Each row of a before or after table is a point. One or more steps were done to the points. Then noise was added and the rows were shuffled. The steps act on columns, c1 being the first. Name the steps. A step turns or swaps two columns, mirrors them in a line or flattens them onto one, adds a multiple of one to another, or multiplies or shifts one. Angles are multiples of 10 degrees, from the lower column toward the higher: turns from -170 to 170, lines from 10 to 170 but not 90. Use the fewest steps. Two steps may share a column if one is a turn and the other turns, adds or multiplies; they go together, in the order done. Otherwise the lowest column goes first.

Before, 14 rows:
[[-46 -42]
 [-23 -14]
 [ 10  16]
 [-25 -33]
 [ 11  21]
 [-41 -37]
 [ 36   9]
 [-36  23]
 [-41 -50]
 [ 28  25]
 [  9 -48]
 [-10 -53]
 [ 33   7]
 [ -8   9]]
After, 14 rows:
[[ 25  -3]
 [-24 -13]
 [-36  33]
 [-38  -8]
 [-64 -12]
 [ 24   2]
 [  4 -10]
 [ -4 -45]
 [-53 -22]
 [ 32  14]
 [ 23  28]
 [-55 -19]
 [-46  24]
 [ 24  30]]
Steps: mirror c1 and c2 in the line at 30 degrees

Before, 8 rows:
[[ 14  -2 -28 -27  -7  18]
 [  3 -32  19 -17   3 -41]
 [-17   0  28  52  30 -33]
 [ 12 -38  33  29  -4 -17]
 [  7  -1 -14 -27  27  26]
 [-36 -21 -47 -11  -6 -29]
 [ 12  -2  25  23  -1 -31]
 [-84   1  40 -14 -19  -8]]
After (8 x 6):
[[ 45 -36  48  11 -20  12]
 [-19 -11  27 -40  -9 -13]
 [  7 -24 -17  42   7  42]
 [ -6   4 -21  72  11  32]
 [ -6 -29 -28  64  20  19]
 [ 80  12 -25 -46  40 -22]
 [ 29   6 -39  90 -11  27]
 [-16  -1  -5 -64 -32 -19]]
Steps: turn c1 and c6 by 160 degrees; add 1.5 times c6 to c4; add 0.3 times c3 to c2; turn c3 and c5 by 150 degrees

Before, 9 rows:
[[-16  17  10 -24  -2  10 -38  39  21   4 -17]
 [-19  52 -61  -6  -6 -20  23   1  14  31   2]
 [ 20 -37 -24   2  -6 -22 -11  -5 -44 -21  18]
 [ 19  26   0   6 -30 -33 -10  48  11  26 -61]
 [ 18 -66 -18  -7   3 -29  19 -19  -7  19  20]
 [ 23  30 -17  16 -34   7  15  17  45   6 -13]
 [ 34 -18   0 -45  30 -24 -14  11 -13  13 -37]
 [-11  20   1  -9   2 -29  40  22   4 -26 -12]
 [-22  34   0   9 -16  10   3 -24 -16   2  51]]
After, 9 rows:
[[ 19 -16  20 -30   6  -7  19  77   1 -26 -61]
 [ 18  56 -39   3  -7 -95 -28 -31 -13 -19  20]
 [ 21  42 -12  -6   2 -59 -14  -6  45  22  17]
 [ 22  -7  34 -34  16  38  11  27 -49  -5 -13]
 [-15 -18   7  -1 -25  25  59  62  22  -4 -17]
 [-11 -12  14   4  -9 -10 -47  36 -44  27 -13]
 [-23 -23  25 -16   9  43 -16 -39  10  -2  51]
 [-18  14  81  -6  -6  32 -20   1 -33 -31   3]
 [ 35  12 -14  30 -46 -42   8  16  23 -12 -37]]
Steps: add 1 times c2 to c6; turn c2 and c3 by 130 degrees; swap c4 and c5; multiply c7 by 1.6; turn c7 and c9 by -140 degrees; multiply c8 by 1.6; multiply c10 by -1

Before, 11 rows:
[[  9   8  15 -16  16   8   9   2   5  17 -20   4  -5  -9]
 [ 11   9   1 -25 -13 -18 -23   1  18  -4 -13 -26 -14 -35]
 [-21  -6  18  -7  -5  19   4   3  11   3  -5  15  -4 -28]
 [ 12  -7  15 -22 -15 -22   2   1  19 -26 -19  -3 -25 -15]
 [ -6  -3  33   7   3  -4 -35 -18  -8  -4  31  11  17  -4]
 [ -2 -16   5  -1 -31 -29  -5  15  44 -13 -19  -4 -15   3]
 [-33 -11  12  28 -25 -16  18 -19  24 -22   3   0  -4  22]
 [-39 -21  28  11  -7 -21 -21 -39   2 -11   3  14  18  16]
 [ -1  -1  -2 -22  12  21   5  -5  20  14   1  18 -24 -14]
 [ -8 -14   8 -24 -23 -32  11  10  22  -7  -3 -14 -15  -1]
 [ -5 -23   6   1 -13 -26   3 -12  34 -25   7  -6  20   4]]
After (11 x 14):
[[-33 -11 -24  28   8 -48 -30 -10 -12 -22   0  21  13   9]
 [ -8 -14  -6 -24  10 -95 -24  20 -23  -8  12  11   2  -6]
 [ 10  10  22 -24  25 -54   9  11 -31  -4  19   3  -5 -27]
 [ 12  -7  -2 -21  10 -66 -12  12 -13 -26  31  15   0 -21]
 [ -5 -23  -7   1   8 -78 -11  -2 -23 -25 -18  27 -11  -1]
 [ -2 -16  -6  -1  27 -87 -16  26 -26 -13  24  36  -1   0]
 [  9   8  -5 -16 -18  24   4  12   2  17  18   6 -13 -16]
 [-39 -21 -32  11  19 -64  12 -29  11 -11 -14   9  -8  -6]
 [ -6  -3 -22   7  21 -12  28  -7  14  -4 -35  -1   9 -24]
 [-21  -6   4  -7   1  57  -6  13   7   3   6  17  -2 -33]
 [ -1  -2  11 -22 -13  63   3   5   5  13  15  26  12  -9]]
Steps: mirror c3 and c14 in the line at 110 degrees; turn c11 and c13 by 140 degrees; add 0.3 times c4 to c13; turn c5 and c7 by 140 degrees; multiply c6 by 3; shift c8 by 10; mirror c9 and c12 in the line at 60 degrees

Before, 10 rows:
[[ -4  31  18  10 -17  -5  -4  13 -14 -10 -25  16  -1  16  14   5  -2  19
    3  11  10   4 -19  27]
 [ 20  -8   0   1  12   6 -11  -9  14  -4  -1 -18   4  18 -14   1 -17  -1
  -12 -13   1 -13 -12 -16]
 [ -5   6  -6   4   2   9 -14   7  -5  -5  12 -13  -5   4  12  -3   6  18
   12  12  -5 -18  -1  -6]
 [  8  -9 -26 -15  -2  -5 -15 -14   7   2  -3 -12  -2   4   5 -10  -2   9
   24   0 -15  -2  10 -14]
 [ 19  -8  -8 -16   2 -10  -8   4   3  14  -2 -16 -11  13  -1  -2 -19  -4
  -22   5 -14   2   3  -6]
 [  1 -11 -14 -19   7  -4 -19  -1  -3  20  -2   5  -7 -12   2 -15   6   8
   18  -9  -5  -9  -2  -2]
 [  9  -3  19 -14  -6 -16  -5   6   1  19  -5 -14 -18  22  -7   4 -19 -11
   -2  -5 -18   1   4 -27]
 [ -7  13   6  10  -5  -4   9  12 -14 -12 -26   2   4  12  28   5   4   5
    8  23  23   3 -37  13]
 [ 16  -3   7 -10  -3 -14  19  -2   5   2  11 -12 -16  25 -13  -8 -12 -13
   -5   4  -2  12  -8  -4]
 [ -4  -1   8  -2   0   9  -4  -4  -4 -19 -12  12  10 -10  24   1   7  21
    5  14  11 -11  -4   4]]
After, 10 rows:
[[  9 -10 -26 -16  -2  -6 -12 -14  -8   1  -3 -31  -1  15   5  -9  -3  10
   25  15 -17  -2  11 -13]
 [ -4  -2   9  -2   0  10 -31  -5  -7 -18 -11  -8   9  -2  25   0   6  21
    6 -16  11 -11  -5   2]
 [ -7  13   5  10  -5  -4  44  12  -3 -12 -25 -19   3  -3  28   6   4   4
    8 -41  22   3 -37  14]
 [  2 -10 -14 -19   7  -4 -59  -1  11  21  -1 -15  -7  11   3 -15   7   8
   19  -1  -6  -9  -2  -2]
 [ 15  -3   8  -9  -3 -13  93  -1 -10   1  10 -30 -17  -5 -13  -8 -13 -13
   -5  10  -3  12  -8  -4]
 [ 10  -3  19 -14  -6 -15  50   6   2  20  -5 -34 -18  16  -8   4 -19 -11
   -2   5 -16   1   5 -26]
 [ -5  30  17   8 -16  -5  35  12   9 -11 -25  -5  -1  11  14   6  -2  19
    2 -36  11   5 -18  28]
 [ 19  -7   0   1  11   6  31  -9  -7  -5  -1 -37   3  18 -13   1 -17  -1
  -10  37   2 -12 -12 -16]
 [ -4   6  -7   4   4   9 -11   6  -4  -6  12 -33  -6  14  13  -3   6  18
   12 -17  -5 -19  -1  -6]
 [ 19  -8  -8 -16   2  -8  23   4  -8  14  -2 -35 -12  13   0  -3 -19  -4
  -23   4 -14   3   4  -5]]
Steps: turn c7 and c14 by -60 degrees; multiply c7 by 3; multiply c9 by 2.5; turn c9 and c20 by 120 degrees; shift c12 by -20
